Each row of a before or after table is a point. One or more steps were done to the points. Then noise was added and the rows were shuffled. The steps act on how far a point lies along the listed directions, d1 being the first. What was done? A step turns or swaps two directions, mirrors them in a line or flattens them onto one, adds a multiple of one to another, or multiplies one. Angles are multiples of 10 degrees, from the lower direction toward the higher: turns from -170 to 170, lines from 10 to 170 but not 90. Use the fewest steps. Two steps may share a direction if one is a turn and the other turns, adds or multiplies; they go together, in the order done. Otherwise the lowest direction goes first.

Directions:
(1): [-4.0  3.3]
(2): [3.3 4.0]
Before, 13 rows:
[[  0.3   2.2]
 [  0.9  -0.3]
 [ -4.7 -10.3]
 [  0.1   2.3]
 [ -2.8  -2.0]
 [  8.8  -4.7]
 [  2.9   1.2]
 [  3.2   0.6]
 [  1.5   3.0]
 [  3.1   0.0]
 [  0.9   2.0]
 [ -0.5   0.1]
 [ -3.6  -5.6]]
After, 13 rows:
[[ 0.6  0.3]
 [ 0.8 -1.9]
 [-5.2 10.2]
 [ 1.2 -3.0]
 [ 1.5 -1.8]
 [-1.2 -2.1]
 [ 0.4  3.7]
 [-1.0 -3.0]
 [-0.7 -0.4]
 [ 1.4 -1.3]
 [-1.6  6.2]
 [-2.3 -2.6]
 [-9.3 -3.7]]
Steps: turn d1 and d2 by 130 degrees

Directions:
(1): [-3.0 -1.2 -2.6 -6.0]
(2): [-1.7 -3.4  6.1 -1.1]
(3): [-5.6 -1.7 -1.8  3.9]
Before:
[[-1.6 -1.2 -0.3  3.5]
 [ 2.0  1.9  1.5  4.1]
 [-4.9 -0.4  2.7  0.5]
 [-2.4  1.0  0.8  2.5]
 [ 6.2  3.8 -2.9  7.9]
 [-3.4 -2.7  2.8  2.3]
 [-0.8 -2.0  3.4 -1.2]
 [ 2.4  0.5  6.5  6.6]
 [ 3.0 -0.4  6.7  7.4]
 [-3.8 -2.0  1.9  0.6]
 [ 5.3  7.1 -7.0  1.3]
 [ 2.2 -2.0  2.4  1.3]]
After (12 x 4):
[[-2.6  3.1 -3.1 -1.7]
 [-3.5  0.8 -0.9  0.5]
 [-2.9 -1.6 -2.0 -0.4]
 [-4.6 -4.9  4.9  6.3]
 [ 1.1 -0.8 -2.0  2.9]
 [ 1.6  2.3 -3.5  0.3]
 [-1.3 -3.1 10.9  1.3]
 [-4.1  0.5 -3.8  9.2]
 [-2.9  0.0  0.5  4.5]
 [-3.9  1.3 -3.0  8.2]
 [-2.2  1.0 -4.8  0.0]
 [-1.5  1.2 -4.2 -1.8]]
Steps: turn d1 and d3 by -60 degrees; multiply d2 by -1

Directions:
(1): [-3.3  2.2  0.0  2.4  4.6  1.7  1.5  7.6]
(2): [-7.6  0.0  1.7  1.0 -6.2 -0.2  2.2 -0.3]
(3): [ 3.1  3.0 -4.8 -2.5 -5.7  3.1  0.4  4.0]
(4): [-1.5 -4.9  0.8 -6.9  0.0 -3.0 -2.5  4.0]
(5): [ 4.4  0.7  5.3  0.6 -2.0 -4.2  5.3  2.6]
Before, 10 rows:
[[ -9.3   0.2  -2.8  -1.8  -6.1   3.9  -1.0  -0.7]
 [ -1.7  -5.7  -3.7  -7.1  -6.4  -0.9  -0.8  -2.7]
 [  0.8   0.2   1.6   0.1  -2.4  -2.5   5.1   7.1]
 [ -0.1   0.6   3.1  -2.4   1.9  -4.3   0.3   0.6]
 [ -3.4   2.4   2.3  -1.0 -10.7  -2.7   3.0  -2.8]
 [  6.1   1.1   3.5   3.0   1.1  -2.5   0.1  -3.0]
 [  2.3   1.7   2.9  -0.4  -2.4  -1.6   2.9  -1.1]
 [ -2.8  -3.4   2.0   0.2   0.4  -4.3   0.1   0.0]
 [ -9.2  -1.9  -3.6  -3.9  -5.5   3.1  -2.6   4.8]
 [  5.0  -3.0   1.1   1.2   0.1  -2.4  -0.7  -8.7]]
After:
[[ -3.6  -2.9   3.2   5.4   1.5  -1.1  -0.8 -11.5]
 [ -6.2  -3.8   2.7   0.9   3.4  -1.2  -2.4  -8.6]
 [ -3.8   0.2   0.0   2.7  -3.6  -1.8   2.0   1.0]
 [ -2.1   4.1   0.7   0.5  -1.8  -1.3   2.2   1.6]
 [ -3.7  -0.2  -5.1  -1.2   0.7   3.8  -1.4   7.6]
 [ -6.9   0.5  -3.5   6.2   5.0   4.0   1.3  -3.7]
 [  2.6   0.0   4.5   4.0   1.0  -4.1   5.4   0.4]
 [  1.4   1.3  -0.5  -1.5  -0.2   0.5  -0.8   8.5]
 [ -7.2  -0.4   5.4   2.0   8.3  -3.3  -0.3   1.1]
 [ -0.9   1.3   2.1  -0.1   3.4  -0.6   1.8   3.9]]
Steps: mirror d1 and d5 in the line at 70 degrees; turn d2 and d3 by -120 degrees; turn d2 and d4 by -150 degrees

Directions:
(1): [ 6.3  2.2  0.8 -1.8 -0.2  6.6 -1.0  4.1 -2.9]
(2): [-4.4  2.0 -2.3 -4.2 -4.9  5.4  2.6 -2.3  2.4]
(3): [ 5.0 -1.9 -6.9  1.1 -3.8 -1.1 -3.6 -2.7  2.1]
(4): [-0.5 -5.1 -5.3 -3.6  6.4  1.6  2.5  1.3  0.0]
(5): [ 3.6 -5.4  2.9 -1.3 -4.3 -1.7  6.6 -0.3 -0.8]
Before (9 x 9):
[[-2.4 -3.0 -4.7  0.9 -0.6 -1.7 -1.3 -2.0  2.7]
 [-2.9  0.1 -5.8 -0.7 -0.2  1.8 -1.3 -1.0  1.9]
 [ 0.9  1.5  7.5  4.3  0.5 -3.0 -0.2  5.4 -4.3]
 [-1.4  1.2  7.8  2.7 -0.3  0.0 -0.3  2.0 -0.7]
 [-2.7 -1.5 -2.5 -1.1 -0.2 -2.4 -1.6 -3.8  2.7]
 [ 4.5 -2.7  0.9  4.2 -1.4 -5.4  2.0 -2.0 -0.9]
 [-2.2  3.8 10.3  1.5 -2.4 -2.5  0.8 -0.4 -3.2]
 [ 3.2 -2.5 -2.2 -1.3 -3.5 -1.5  1.9 -0.6  1.2]
 [-3.9  6.5 -0.8  0.9 -2.6  1.1 -6.1 -1.2  2.0]]
After:
[[-5.0 -1.9 -2.9  0.2 -1.4 -4.4 -1.0 -6.2  3.9]
 [-5.4  0.2 -4.1  0.5 -3.4 -0.6 -0.2 -3.3  3.1]
 [ 4.7  0.3  3.7 -3.8 10.0  4.4  0.6  6.9 -6.5]
 [ 4.1 -2.2  3.6 -1.9  5.0  5.6  1.3  6.9 -3.3]
 [ 1.8 -3.0 -0.4  5.2  1.1 -9.3  1.0 -3.3  0.5]
 [-6.3 -2.9 -3.8  3.5 -3.7 -5.6 -1.0 -5.7  4.3]
 [-0.7  0.9 -2.4  3.7 -0.9 -7.5 -3.1 -2.4  2.7]
 [-4.3 -2.9 -6.8 -4.6  3.3  1.7  1.5 -0.5  2.7]
 [ 6.4 -2.5  4.8 -1.2  4.2  4.9  4.8  8.9 -7.2]]
Steps: add -1.5 times d3 to d1; turn d4 and d5 by 150 degrees; turn d2 and d5 by -70 degrees
